Each row is a point. Any point is a mix of the corners, with weights that add up to 1. It lies inside the corners' shape when no weight is negative. Is each point inside? If not, which corners have a negative weight?

Corners:
(1): [ 13 -60]
(2): [-32  11]
(3): [-1 28]
Points:
[ 3 -4] -> inside
[ 11 -54] -> inside
[ -9 -42] -> outside (3)
[  5 -35] -> inside
[  5 -30] -> inside
[-19 -16] -> outside (3)
[  2 -53] -> outside (3)
[-18  28] -> outside (1)

Corners:
(1): [-54 -17   5 -32  -6  -7   5  -9]
(2): [ 7 -3 -8 39 -2 18  2 -9]
(3): [ 10 -17 -14  34 -30 -18 -60  -2]
(4): [-12  -8  -3 -27 -21  17   6   1]
(5): [  2  -4  15   7  -4   5  -8 -15]
(6): [ -4 -35   8  18 -14 -13  -7 -14]
(7): [ -4  -4  -4 -12   5  -3   4 -15]
(8): [-20   5   9 -33  -7   4   5  27]
(9): [14  4  1  3  6 33  3  5]
Points:
[ 2 -6 -4 19 -6 10 -5 -6] -> inside
[ -2 -12  -2   4  -6   3  -6 -11] -> outside (8)
[ -7 -13   2  -2 -14  -3 -15  -4] -> outside (2)
[  6  -2  -6   7  -7   6 -12  -4] -> outside (1, 6)

Corners:
(1): [-27 -18 -21  -8   1  18   9  12   7  16  15  16  31 -43]
(2): [-30   3   6  15  10 -20 -20  42  23  -8 -12   3  21 -36]
(3): [-26 -12   1   8  14 -20   5  28  -1 -16 -21   8   4   5]
(4): [ 51  -1   8  -6   4  -2   2 -28 -17  -8 -12  -9   8   4]
(5): [ 11  -9  13   2 -13  11  -8 -17   6  -2   0  -1  -5   8]
(6): [ -2   8  -8 -17  -2   6   9  11  16   1  19  37   6 -60]
(7): [ -3  24  19 -24  38 -14  30   5   6   9 -51   3  15  23]
(8): [ 13  -4   3 -23 -26   8  -5   5   7  -7  -3 -14   7   2]
(9): [ 26  15 -21  -9 -23  -6   0 -13   0  19 -17   7 -24   5]
(10): [ 21  10  -4   3  -8   6  23 -23  18 -17 -19  -6   4  -7]
(11): [ -9  -1 -16  -6  28 -26   1  27  28   2   1 -11  11  -6]
(12): [ 22   1  10   7   4  16  -2  -8 -15  -1 -11 -19   4 -13]
(13): [ 15  -3 -16   7  -6  20 -17 -17  -4 -16  -9 -11   1  -3]
(14): [ -7  16   6   2   9 -22   4  52  24  -3  -8  13  26  -6]
(15): [-27  20  10  12  22 -14  -1   5  -7  -7  -5  -1  19 -11]
Points:
[ 13   6   1 -13  -1   3  11  -4   6   5  -7   0  11  -7] -> outside (2, 3, 13)
[-2  4 -4 -3  3 -2  1  4  6 -3 -8  2 10 -8] -> outside (12)
[ -3   6  -2  -1   8  -4   6   4  11  -3 -10   6  10 -10] -> outside (8, 12)
[  6   7   3  -3   6  -7   1   7   3  -6 -15  -3   9  -8] -> outside (1, 5)

Corners:
(1): [ -8  -1  -2  12  -2 -22   6   5   2  14  -7  -7  -7  -2  13   5  -4   8
  -2   8]
(2): [ -7  -1   3  -6  -3 -10   8  -8  14   4  -4  -5  -4   7 -12  -3   0   4
  -2  -2]
(3): [ -6 -14  -6  10   5  -4 -16   7   6   7   5  -1   4 -11   4  -4  -7  -4
  -8  -4]
(4): [ -2  -1  15  17   2   3   4   1   5   2   5  -5   1 -19   8   6   0   3
  -2  10]
(5): [  7   7   9   9   7  10   9  13  -7   8   2  -1 -11   4   1   3   9  -4
  -7  -8]
(6): [-53   0   3   0  -8  -4  -2  12 -16  -2   0   1  -7 -19  15   2   6   1
  18  -2]
(7): [14  0  0  1  6  3 -5  5 -2 -2  1 11 -3  0  2 13 15  8 -8 -1]
(8): [  6   7   0 -21  13  15   2   9 -11  -2  31  -5  -7   4  -5  -6  -5  -3
  -4  -2]
(9): [  9 -11   4  -7   5  17   0   5  -4  -5   8  17 -16   8  -4   4  -5   2
  -5   1]
(10): [ -3   2   4  14   6  -1 -14  12  -8  -4   5  18  27  -5   0  -6   8   6
  -7  -9]
(11): [  7  10  -1   8   7   9   3   2 -10  -1  -1   0   1 -27  -1   4 -22  -8
 -14   8]
(12): [ 10  -6  11  -3  -1  -6   5 -60   4  14   3 -13   7 -10   0  -6 -22  11
   3  -3]
(13): [  3   5   7  13   4  -9  -2  15  -9  -4  11  10 -12  -3   7   6  10  -6
  -2  -9]
(14): [ -2   9   8  13   1 -11   3   9  -6   6  -3   3  -1   1  -4  16  10   0
  12   6]
(15): [ -8 -11   3   9   1  -1 -16  10 -13  -6   1  -3 -11   1   2   2   5  13
  -7 -12]
(16): [  4 -27   8 -38   3  -5   1   5  -6   0  -6  -3  -1  14   1  -4  -9   4
  11  -4]
(17): [  5   3  -8   8   5  -3   4   1   1  -3   0 -10  -3   8   6  -4   6 -10
  -6  11]
(18): [  7  -5   2   2  11   7   6   1  -9   7  -5   8 -14 -13  -5  -4   0  -5
 -12  29]
(19): [-29 -11  10 -25  -7   3   0  -4 -13  -2  -3  -6   5  11   1  -7   2  -4
  -6   4]
(20): [  5 -10   5  13  11   7   7  -3 -14  -3  11   4 -13  -7 -12   8  13   1
 -11  -2]
(21): [  1  -6   2 -15 -26   7   4   7  -5   0  -6   4   6   8  -6  -7   5   2
   0 -11]
Points:
[ 1 -3  2  5 -3 -1 -1 -3  0  1 -2  2  1 -4 -2  1  1  2 -7  2] -> outside (5, 6, 8, 16)
[-9  0  2  5 -1  5 -3  5 -9  1  5  1 -1 -7  6 -5 -3 -1 -5 -2] -> outside (2, 7, 14, 16, 20)
[-18  -2   3   2   4  -9  -8  17  -6  -2   3   1   6   0   6  -1  10   1
   1   1] -> outside (5, 9, 11, 12, 20, 21)
[-6 -2  5 -3  0  0 -1  2 -3  2  2 -2  0  2  0 -3  5  0  0 -2] -> outside (1, 9, 11, 20)

Corners:
(1): [  5  12   6   7   5  -9   4  18  -1  -7  16  -7   1 -12  -8  -2 -16  -4
   6 -12]
(2): [  1   8 -15  -8   7   5 -27   1 -12  -7   1 -14   3  -5  -5   5 -15 -38
  -6 -16]
(3): [-53  11 -24  12   6  -6   9  11  11  -8  10  -5   5  -7  -9  -3   7 -30
   2 -10]
(4): [  3  -5 -11  10  16   8  15  -4  -8 -10  -3 -15  -2  -6 -14  -9   2 -14
  -6   1]
(5): [ -3  12   7   3   7  31 -14   2  13   3 -17  -6  -6 -17   9  15 -22  10
   4  -8]
(6): [  3  20  13  -9   0  -5  16  19 -11  -1 -10 -10   7   3   1 -17   3 -10
   4  12]
(7): [-18  13  12  10   5   6   1   3 -14  -4  10 -10  -1  14 -11 -20   3  10
 -10  15]
(8): [  3 -18 -10  14  -9  10   7   6 -10   3  18  38 -10 -13  -8  -3 -25   3
  10  27]
(9): [ -4  19  -6 -40   4   5  -3  -5   8  24  18  -4  -6  -6 -17   9  18   6
  -4 -12]
(10): [ -3   7   0   3  11 -16   9  -8 -12  17   2  -1   5   2   4  -7   9  12
   0 -14]
(11): [-10  19 -11   3 -26 -10   7  12  -3  13   6 -10 -17   0  -6  20   9  -5
  -6  -1]
(12): [ -5   9  10  -6   8  -2  12  -3  10 -14  12   2   9   4  -9  -3  -8  -3
   2 -12]
(13): [  7   4  11   9   2  33   0  -8  17  -5 -20  -8 -16   3  58  18   9  13
   0  20]
(14): [  6  12  -6   1   6   0   4 -10   7   4 -22  57  -4 -10  -2 -15   7  10
   2  -4]
(15): [-23   0   2 -20   9 -10   9   7 -24  -5  21  -6 -14  13 -13 -15   5  11
  -8 -10]
(16): [-13  -1   4   4   8  17 -10   6   1  -8   4 -10  10  -5  29  19   5  -2
 -15  -8]
(17): [ -8  12  15   8  -2  -5   8  30 -15   0   5  10  -3  34  -4  -3   9  14
  11  18]
(18): [ -6  -7  -6   6 -15  -7  10  -3   9  23   7  -8   4   3  -7 -17   4   6
   8  -5]
(19): [  8 -15  12   5   9   4  -7   6   8 -12 -12  14 -13   1   3  -7   5   0
  -3  60]
(20): [ -2  -6  -9   3  -3  -2   3 -11  -2 -10   5 -10  10  -1   0 -13   1  11
   2  -1]
(21): [  9  -4   4   9  -5  -6  -6 -18   5   2  -9  23   4 -12 -14   2   9 -22
  25  -5]
Points:
[-5 -1 -4  7 -1 -3  7  1 -4 -2  4  6 -2  1 -5 -9  0 -2  3  8] -> outside (5, 9, 16)
[-5  5  0  1  2  4  2  3  2  0  0  2 -1 -1  3  0  1  0  2  0] -> outside (7)
[-10   8  -3   2  -5   0  10   4   0   2   5   3  -5  -1  -8  -5   1   2
   5  -2] -> outside (2, 10, 16, 19)
